Rows are points. Each copy is the shape, with its points in the same order, stretched, turned, moved and blurred by noise. Is it also mirrored, or only turned?

Shape:
-0.013 -0.046 0.030
0.015 0.005 0.006
0.018 0.018 -0.015
0.000 0.010 0.017
0.027 0.024 -0.003
-0.045 0.020 -0.034
0.045 0.067 0.015
Copy 1:
-0.021 0.012 0.025
-0.016 -0.020 -0.012
-0.002 -0.022 -0.036
-0.027 -0.011 -0.027
-0.007 -0.030 -0.026
0.003 0.031 -0.080
-0.034 -0.061 -0.040
Copy 1 is: mirrored
Copy 2, 7 rows:
0.068 -0.022 -0.011
0.008 0.004 0.014
-0.024 -0.001 0.030
0.013 0.007 0.000
-0.013 0.011 0.028
-0.051 -0.031 -0.008
-0.029 0.051 0.021
Copy 2 is: mirrored
Copy 3 (7 x 3):
-0.043 0.006 -0.030
0.004 -0.008 0.008
0.028 -0.006 0.013
-0.006 0.005 0.015
0.022 -0.014 0.021
0.037 0.052 0.003
0.026 -0.024 0.068
Copy 3 is: only turned
Copy 4, 7 rows:
-0.041 -0.062 -0.003
-0.009 0.016 -0.004
0.016 0.035 -0.014
-0.006 0.003 0.021
0.002 0.045 -0.005
0.082 -0.018 0.008
-0.003 0.096 0.035
Copy 4 is: mirrored

Shape (7 x 4):
0.002 -0.008 0.001 0.058
0.014 0.013 -0.018 -0.060
-0.008 -0.007 0.009 0.052
0.004 0.002 0.005 -0.046
-0.035 0.001 -0.020 0.026
0.003 -0.037 0.026 -0.023
-0.004 0.011 0.029 -0.035
Copy 1:
0.018 -0.020 -0.031 0.061
-0.035 0.038 -0.003 -0.065
0.025 -0.012 -0.021 0.061
-0.007 0.032 0.010 -0.049
-0.023 0.017 -0.036 0.045
0.039 0.041 -0.012 -0.028
0.005 0.028 0.023 -0.023
Copy 1 is: mirrored
Copy 2:
0.015 -0.035 -0.050 0.025
-0.013 0.053 0.028 -0.030
0.008 -0.041 -0.036 0.025
-0.017 0.019 0.038 -0.013
-0.012 -0.034 -0.047 -0.017
0.018 -0.024 0.054 -0.004
-0.035 0.003 0.043 0.008
Copy 2 is: only turned

Shape, 12 rows:
-0.031 0.006 -0.049 -0.039 0.012 0.009
0.002 0.027 0.009 -0.016 0.002 -0.022
-0.055 -0.008 -0.009 -0.013 0.031 0.006
0.003 0.010 -0.020 -0.015 0.063 0.031
0.011 -0.034 -0.026 0.042 -0.039 -0.050
-0.005 -0.029 0.004 -0.021 -0.018 0.004
0.032 -0.004 0.003 0.019 -0.023 0.026
-0.016 0.019 -0.014 0.019 0.019 0.051
-0.039 0.023 0.007 0.008 -0.008 -0.012
0.037 -0.024 0.025 0.027 -0.080 -0.048
0.038 -0.035 0.022 -0.004 0.031 0.006
0.031 -0.001 0.013 0.044 -0.011 -0.056
Copy 1, 12 rows:
0.013 -0.026 -0.007 -0.053 0.007 0.039
0.006 -0.026 -0.024 -0.027 0.011 -0.020
-0.018 0.013 -0.027 -0.040 -0.031 0.054
0.051 -0.024 -0.040 -0.029 -0.038 0.050
-0.010 0.039 0.015 0.069 0.066 -0.002
-0.018 -0.012 0.022 0.003 -0.020 0.000
0.043 0.014 0.037 0.027 -0.009 -0.025
0.051 0.026 0.002 -0.038 -0.035 0.027
-0.017 0.021 -0.017 -0.040 0.010 -0.013
-0.027 0.018 0.050 0.072 0.046 -0.086
0.010 -0.026 -0.017 0.053 -0.049 0.007
0.005 0.023 -0.027 0.054 0.045 -0.038
Copy 1 is: mirrored
Copy 2, 12 rows:
-0.013 -0.046 0.002 -0.016 -0.004 -0.022
0.022 -0.003 0.006 -0.015 0.013 -0.013
-0.043 -0.019 0.005 -0.009 -0.005 0.003
-0.003 -0.037 -0.034 -0.016 0.012 0.015
0.001 0.023 -0.007 0.030 -0.061 -0.026
0.005 -0.019 0.014 0.023 -0.018 0.004
0.027 -0.011 -0.024 0.050 -0.003 0.001
-0.014 -0.025 -0.035 0.028 0.021 -0.002
-0.015 0.008 0.008 0.006 0.011 -0.020
0.042 0.032 0.018 0.053 -0.040 -0.020
0.020 -0.008 -0.016 0.012 -0.021 0.037
0.023 0.040 -0.016 0.007 -0.028 -0.011
Copy 2 is: mirrored
Copy 3:
-0.018 0.034 0.005 -0.006 0.033 0.001
0.029 0.015 0.018 -0.004 -0.020 -0.019
-0.010 0.016 -0.015 -0.046 0.014 -0.011
0.014 0.014 -0.017 -0.026 0.041 0.033
-0.006 -0.024 -0.021 0.054 -0.100 -0.026
-0.001 -0.025 0.011 0.010 -0.006 -0.016
0.021 -0.028 0.015 0.032 -0.039 0.023
-0.010 0.001 0.008 -0.038 -0.008 0.043
-0.001 0.013 0.004 -0.042 -0.038 -0.018
0.030 -0.055 0.012 0.066 -0.121 -0.042
0.041 -0.039 -0.010 0.018 -0.001 0.010
0.039 -0.029 -0.024 0.031 -0.102 -0.024
Copy 3 is: mirrored

Shape:
0.002 0.036 0.024 0.002 -0.057 -0.046 -0.011 -0.036
-0.025 0.034 0.016 0.043 -0.043 0.006 0.035 0.029
0.024 -0.024 -0.025 0.026 -0.047 0.024 0.011 -0.025
0.029 -0.004 0.023 -0.009 0.019 0.005 -0.018 0.053
-0.009 -0.040 0.026 -0.032 0.006 0.004 0.000 0.026
-0.034 -0.036 -0.017 0.045 0.029 -0.008 -0.024 -0.005
-0.044 0.010 0.006 0.017 0.030 0.017 -0.040 -0.014
-0.028 0.032 -0.025 -0.028 0.033 0.031 0.037 0.054
0.025 -0.001 0.055 -0.009 0.027 -0.057 -0.017 -0.020
-0.020 0.028 -0.030 -0.054 0.029 0.026 0.002 0.059
-0.018 0.024 0.029 0.028 0.024 0.048 0.038 0.044
Copy 1:
0.012 -0.019 0.046 0.005 -0.078 -0.037 0.003 0.015
0.014 0.008 0.017 0.036 -0.043 -0.005 0.040 -0.044
0.052 -0.025 -0.019 0.024 -0.031 -0.020 -0.028 -0.022
0.028 0.039 0.020 0.000 0.014 -0.012 -0.007 0.001
0.010 -0.002 0.007 -0.035 0.013 -0.040 -0.008 -0.022
-0.001 -0.017 -0.042 0.006 -0.003 0.013 0.016 0.008
-0.016 0.000 -0.014 -0.015 -0.030 0.035 0.004 -0.007
0.016 0.009 0.042 0.005 0.025 0.053 0.026 -0.037
-0.024 0.004 0.045 0.005 -0.016 -0.039 -0.018 0.042
0.033 0.019 0.042 -0.024 0.023 0.049 0.019 -0.021
-0.007 0.030 0.012 0.033 0.001 0.026 0.014 -0.054
Copy 1 is: mirrored
Copy 2:
0.060 0.028 -0.032 0.025 -0.052 0.002 0.044 -0.012
0.000 0.051 -0.056 0.060 -0.004 0.039 0.040 0.003
0.025 -0.001 -0.026 0.038 -0.001 -0.059 0.010 0.029
0.022 0.013 -0.021 -0.037 0.034 0.040 -0.008 -0.018
0.019 0.010 0.024 -0.021 0.030 0.022 0.023 0.012
-0.019 0.041 0.036 0.004 0.008 -0.018 0.008 -0.037
-0.009 0.021 0.038 0.034 -0.007 0.048 -0.003 -0.051
-0.056 0.011 -0.010 0.013 -0.012 0.087 0.006 0.002
0.054 0.003 -0.004 -0.056 -0.011 -0.004 0.050 -0.046
-0.037 0.015 0.013 0.001 -0.017 0.095 -0.023 0.009
-0.028 0.004 -0.029 0.036 0.047 0.065 0.021 -0.023
Copy 2 is: only turned

Shape:
0.037 0.053 -0.051 0.006 -0.003 0.042 -0.019 0.032 0.000
-0.011 0.029 -0.007 0.013 -0.002 -0.068 0.030 -0.010 0.012
-0.006 -0.020 -0.001 0.003 0.009 -0.044 0.012 0.027 0.032
0.009 -0.018 0.030 0.001 0.001 -0.031 0.031 0.030 -0.008
0.038 0.054 0.044 0.031 -0.005 -0.018 0.012 -0.021 0.021
-0.047 -0.018 -0.008 -0.004 0.050 -0.026 -0.012 -0.036 0.013
0.020 0.000 -0.003 -0.040 -0.038 0.033 -0.004 0.024 0.015
-0.034 0.048 -0.005 -0.018 -0.037 -0.028 0.057 -0.043 -0.049
0.003 -0.036 -0.060 -0.014 0.007 -0.007 -0.028 -0.005 -0.020
0.002 0.011 0.042 0.012 -0.025 0.029 0.000 0.040 -0.013
0.002 0.020 0.017 -0.023 0.009 -0.025 -0.048 -0.029 -0.047
0.042 -0.040 -0.031 -0.007 -0.046 -0.038 0.014 -0.001 -0.007
-0.009 0.032 0.014 0.002 -0.062 0.010 -0.017 -0.020 0.032
Copy 1:
0.045 -0.025 0.012 0.065 0.038 0.000 0.031 0.027 0.045
0.026 0.032 -0.028 -0.023 0.020 0.001 -0.013 -0.038 0.026
0.004 -0.016 -0.008 -0.015 -0.006 -0.019 -0.032 -0.014 0.064
0.022 -0.029 0.019 -0.033 -0.024 -0.021 -0.015 -0.026 0.031
0.041 -0.005 0.006 0.011 0.040 -0.030 -0.005 -0.051 -0.001
-0.036 0.012 -0.043 -0.003 0.010 -0.006 -0.030 0.007 0.002
0.006 -0.050 0.043 0.014 0.025 0.034 -0.006 0.005 0.039
0.022 0.044 -0.025 -0.055 0.022 0.066 0.035 -0.046 -0.015
-0.003 0.007 -0.007 0.031 -0.027 0.045 -0.013 0.032 0.012
0.002 -0.048 0.047 -0.009 -0.005 -0.033 0.026 -0.027 0.036
-0.006 0.055 0.030 0.021 -0.014 0.000 -0.018 0.028 -0.044
0.035 -0.004 0.019 0.006 -0.036 0.057 -0.045 -0.027 0.006
-0.016 0.005 0.014 0.036 0.035 0.037 0.019 -0.046 0.025
Copy 1 is: only turned
Copy 2, 13 rows:
0.006 0.018 -0.069 -0.038 -0.003 0.026 -0.018 0.032 -0.053
0.024 0.004 0.014 -0.008 -0.015 -0.049 -0.023 -0.035 -0.015
0.004 0.037 0.028 -0.009 -0.024 -0.044 0.013 -0.002 0.009
0.006 0.023 0.013 0.030 -0.019 -0.023 0.027 -0.013 0.004
0.033 0.033 0.002 -0.004 -0.018 0.027 -0.034 -0.047 -0.025
0.032 0.008 0.024 -0.042 0.044 -0.057 0.013 -0.020 0.048
-0.040 0.011 -0.009 -0.030 -0.006 0.019 0.029 0.003 -0.036
-0.003 -0.057 -0.016 0.008 0.032 -0.036 -0.015 -0.060 -0.037
0.013 -0.039 -0.018 -0.047 0.002 -0.019 0.027 0.037 0.025
-0.004 0.037 0.002 0.039 0.014 0.019 0.015 0.012 -0.032
0.067 -0.030 -0.007 -0.016 0.040 -0.004 0.034 -0.021 -0.016
-0.012 -0.046 0.003 -0.016 -0.061 0.004 0.015 0.017 0.008
-0.021 0.000 0.029 -0.030 0.008 0.022 -0.022 -0.011 -0.046
Copy 2 is: only turned
Copy 3 (13 x 9):
-0.021 -0.015 -0.070 -0.019 -0.032 0.009 0.066 -0.011 0.020
0.036 0.015 -0.015 0.019 0.074 -0.022 0.001 0.009 0.046
0.033 -0.013 -0.008 -0.038 0.055 0.008 -0.004 0.013 0.050
0.046 -0.019 0.017 -0.013 0.027 0.008 -0.015 0.039 0.008
-0.008 0.034 -0.009 0.017 0.025 -0.030 0.010 0.044 0.022
0.007 0.033 0.016 0.001 0.058 0.013 -0.023 -0.047 0.060
0.016 0.002 -0.009 -0.060 -0.019 0.021 0.062 0.016 -0.020
0.059 0.043 0.011 0.052 0.035 -0.003 0.020 -0.006 -0.041
0.025 -0.024 -0.001 -0.024 -0.006 -0.013 0.025 -0.059 0.048
0.009 -0.009 -0.006 -0.030 -0.006 0.020 0.012 0.031 -0.067
0.033 0.038 0.008 -0.010 -0.014 -0.038 -0.016 -0.008 -0.002
0.052 -0.031 0.018 -0.022 0.013 -0.042 0.045 0.003 0.035
-0.013 0.036 -0.001 -0.037 0.033 -0.018 0.055 -0.001 -0.033
Copy 3 is: only turned
Copy 4:
0.018 -0.032 -0.070 -0.005 -0.023 -0.052 -0.056 0.035 0.021
0.001 -0.007 -0.016 -0.047 -0.015 0.042 0.016 -0.046 0.006
-0.024 0.009 -0.010 -0.057 0.001 -0.018 0.031 -0.015 0.006
-0.023 -0.016 0.031 -0.038 -0.011 -0.020 0.029 0.012 -0.033
0.017 0.023 -0.021 -0.007 -0.053 0.032 0.025 0.003 -0.025
-0.011 0.065 0.010 -0.004 0.018 -0.007 0.016 -0.079 0.020
-0.031 0.000 0.000 -0.039 -0.018 -0.042 -0.053 0.072 0.009
-0.006 -0.039 0.046 -0.021 -0.007 0.076 -0.042 -0.011 0.007
0.012 -0.010 0.009 -0.036 -0.022 -0.055 -0.044 -0.033 0.040
-0.057 -0.020 0.018 0.009 -0.025 -0.042 0.011 0.050 -0.024
-0.007 0.014 0.039 0.014 -0.054 -0.021 -0.061 -0.067 -0.035
0.022 -0.042 0.022 -0.087 -0.062 -0.013 -0.016 0.016 0.026
-0.043 0.019 -0.010 -0.019 -0.050 0.017 -0.023 0.022 0.036
Copy 4 is: only turned

Shape:
0.026 0.000 -0.019 0.017 -0.016 0.013 0.022 -0.030 -0.018 -0.024 0.003
0.009 -0.061 0.036 0.026 -0.021 -0.026 -0.039 0.017 0.002 0.043 0.028
0.037 0.032 0.023 0.034 -0.025 -0.031 0.013 0.021 -0.004 -0.003 -0.003
0.022 0.027 0.032 0.037 0.008 0.004 0.020 0.005 0.012 -0.025 0.013
0.019 -0.005 -0.009 0.044 0.038 -0.026 0.002 0.009 -0.003 0.002 0.006
0.015 0.027 -0.055 0.042 0.091 -0.027 0.020 0.010 0.003 -0.010 -0.002
0.034 -0.034 0.034 0.006 -0.022 -0.010 0.000 0.015 -0.015 -0.021 0.001
0.006 -0.005 0.025 0.030 -0.015 -0.013 -0.008 -0.005 -0.008 -0.012 0.040
0.015 0.013 0.021 0.040 -0.010 -0.013 0.027 -0.041 0.048 -0.020 0.038
0.007 0.026 0.030 0.031 -0.023 -0.017 -0.045 -0.056 -0.008 -0.010 0.009
0.038 -0.018 0.028 0.013 0.039 0.035 0.002 0.018 0.031 0.012 0.013
0.033 -0.170 -0.028 0.032 -0.013 -0.016 -0.048 -0.023 0.041 -0.004 0.004
0.033 0.026 0.033 0.042 -0.021 0.031 -0.006 0.025 0.060 -0.020 0.014
0.024 0.027 0.024 -0.123 0.000 0.004 -0.019 -0.003 0.034 0.046 0.010
0.013 0.025 -0.020 0.027 -0.020 -0.023 -0.034 -0.009 -0.015 0.033 0.069
0.070 0.031 0.017 0.020 0.022 -0.019 0.000 -0.026 -0.006 -0.009 0.018
0.024 0.015 0.021 0.031 -0.023 0.004 0.018 0.014 -0.013 0.050 -0.004
Copy 1:
-0.038 -0.019 -0.015 0.020 0.017 0.007 -0.011 0.018 0.022 -0.003 0.027
0.027 -0.036 -0.007 -0.013 -0.020 0.047 0.001 -0.039 0.031 0.016 -0.021
0.009 -0.021 0.004 0.014 -0.041 -0.013 0.033 0.005 0.025 0.011 0.051
-0.002 0.008 0.021 0.026 -0.032 -0.004 0.005 0.031 0.018 -0.003 0.008
-0.012 0.004 0.000 -0.034 -0.024 0.002 -0.014 0.012 0.045 -0.017 0.023
-0.036 0.044 0.007 -0.064 -0.010 -0.044 -0.022 0.032 0.036 -0.058 0.045
0.003 -0.046 -0.023 0.015 -0.018 0.034 0.017 0.013 0.008 0.013 0.004
-0.004 -0.018 0.021 0.002 -0.012 0.017 0.009 0.003 0.024 -0.002 -0.006
-0.005 -0.009 0.021 0.041 -0.007 -0.024 0.015 0.026 0.059 0.006 -0.029
-0.037 0.009 -0.001 0.037 -0.009 0.014 0.022 -0.033 0.024 0.038 0.007
0.014 0.024 -0.003 0.025 -0.050 0.000 -0.032 0.010 0.009 -0.016 -0.031
-0.026 -0.076 -0.110 -0.009 0.038 0.114 0.000 0.012 0.073 -0.019 -0.060
0.015 -0.002 0.013 0.074 -0.055 0.012 0.021 0.020 0.013 -0.031 -0.018
0.053 0.001 -0.007 0.036 -0.022 -0.125 0.008 -0.037 -0.070 0.016 -0.053
-0.026 -0.022 0.041 -0.024 -0.024 -0.021 -0.005 -0.035 0.019 -0.031 -0.003
-0.046 0.002 -0.004 0.019 -0.057 -0.027 -0.011 0.015 0.024 0.022 0.010
0.031 -0.003 0.012 0.010 -0.028 -0.007 -0.018 -0.042 0.019 0.018 0.050
Copy 1 is: only turned
Copy 2, 17 rows:
0.010 -0.008 0.000 -0.006 0.020 -0.006 0.012 -0.004 -0.001 -0.022 0.026
0.024 0.028 -0.003 0.010 -0.008 0.023 -0.057 -0.013 -0.034 0.039 -0.002
-0.020 -0.010 0.011 0.039 0.016 0.017 -0.018 -0.023 -0.001 -0.003 0.027
-0.013 -0.039 0.016 0.013 -0.002 0.011 -0.012 -0.023 -0.034 -0.005 0.019
-0.023 -0.021 -0.023 0.021 0.001 -0.007 -0.016 -0.003 -0.029 0.015 0.020
-0.060 -0.045 -0.051 0.015 -0.012 -0.042 0.004 -0.005 -0.013 0.009 0.021
0.028 0.001 0.026 0.024 0.015 -0.001 -0.028 -0.003 -0.029 -0.001 0.006
0.012 -0.004 -0.001 0.010 0.002 0.028 -0.013 -0.014 -0.039 0.004 0.003
-0.020 -0.012 0.010 -0.026 0.008 0.013 0.006 -0.038 -0.032 -0.002 0.025
0.030 0.001 0.003 0.002 -0.012 0.026 0.033 -0.034 -0.024 0.037 0.015
0.013 -0.039 -0.003 0.000 -0.012 -0.018 -0.046 -0.036 -0.028 0.014 0.026
0.037 0.075 -0.012 -0.037 0.008 -0.054 -0.051 0.011 -0.066 0.012 0.030
-0.013 -0.023 0.024 0.015 -0.035 0.005 -0.028 -0.047 -0.028 -0.008 0.052
0.051 0.003 0.000 -0.025 -0.029 -0.030 0.002 -0.097 0.069 0.037 -0.053
-0.002 0.008 -0.055 0.011 -0.017 0.027 -0.001 -0.048 -0.009 0.007 0.010
-0.003 -0.034 -0.014 0.020 0.028 -0.007 0.005 -0.046 -0.018 0.011 0.025
-0.002 -0.011 -0.004 0.014 0.016 0.030 -0.032 -0.008 0.023 0.012 0.024
Copy 2 is: only turned
Copy 3 (17 x 11):
-0.019 -0.012 -0.019 0.027 -0.008 -0.011 -0.023 0.025 -0.001 -0.005 0.045
0.006 -0.010 0.045 -0.013 0.058 -0.009 -0.065 -0.014 -0.018 -0.001 0.008
0.009 -0.006 -0.018 0.029 -0.001 0.030 -0.049 -0.006 0.035 0.026 0.049
0.011 -0.025 0.007 -0.003 -0.027 0.006 -0.040 0.014 0.033 0.034 0.069
0.026 -0.001 0.002 0.009 -0.008 -0.016 -0.036 0.005 -0.020 0.042 0.039
0.045 0.009 -0.028 0.015 -0.043 -0.030 -0.004 0.002 -0.033 0.071 0.037
-0.034 -0.020 0.009 0.004 0.014 0.018 -0.064 0.014 -0.010 0.005 0.041
-0.002 -0.006 0.022 -0.011 0.015 -0.001 -0.042 -0.005 0.005 0.002 0.070
0.049 -0.030 0.003 -0.028 -0.003 0.011 -0.038 0.037 0.020 -0.004 0.075
0.021 0.018 0.045 0.009 -0.014 0.012 -0.031 0.015 0.003 -0.027 0.051
0.006 -0.054 0.036 -0.022 -0.004 -0.019 -0.041 0.019 0.025 0.036 0.015
-0.015 -0.030 0.051 0.001 0.107 -0.047 -0.064 0.106 -0.110 -0.015 0.004
0.007 -0.035 0.028 0.000 0.013 0.012 -0.032 0.041 0.083 0.044 0.054
-0.010 -0.051 0.018 -0.057 -0.011 0.065 0.017 -0.036 0.026 -0.017 -0.067
0.016 -0.004 0.028 0.024 0.042 -0.010 -0.006 -0.049 0.001 -0.012 0.048
0.023 -0.045 0.012 0.027 -0.035 0.016 -0.039 0.005 -0.001 0.008 0.046
0.011 -0.006 -0.014 0.014 -0.002 -0.011 -0.047 -0.019 0.051 -0.001 0.008
Copy 3 is: only turned
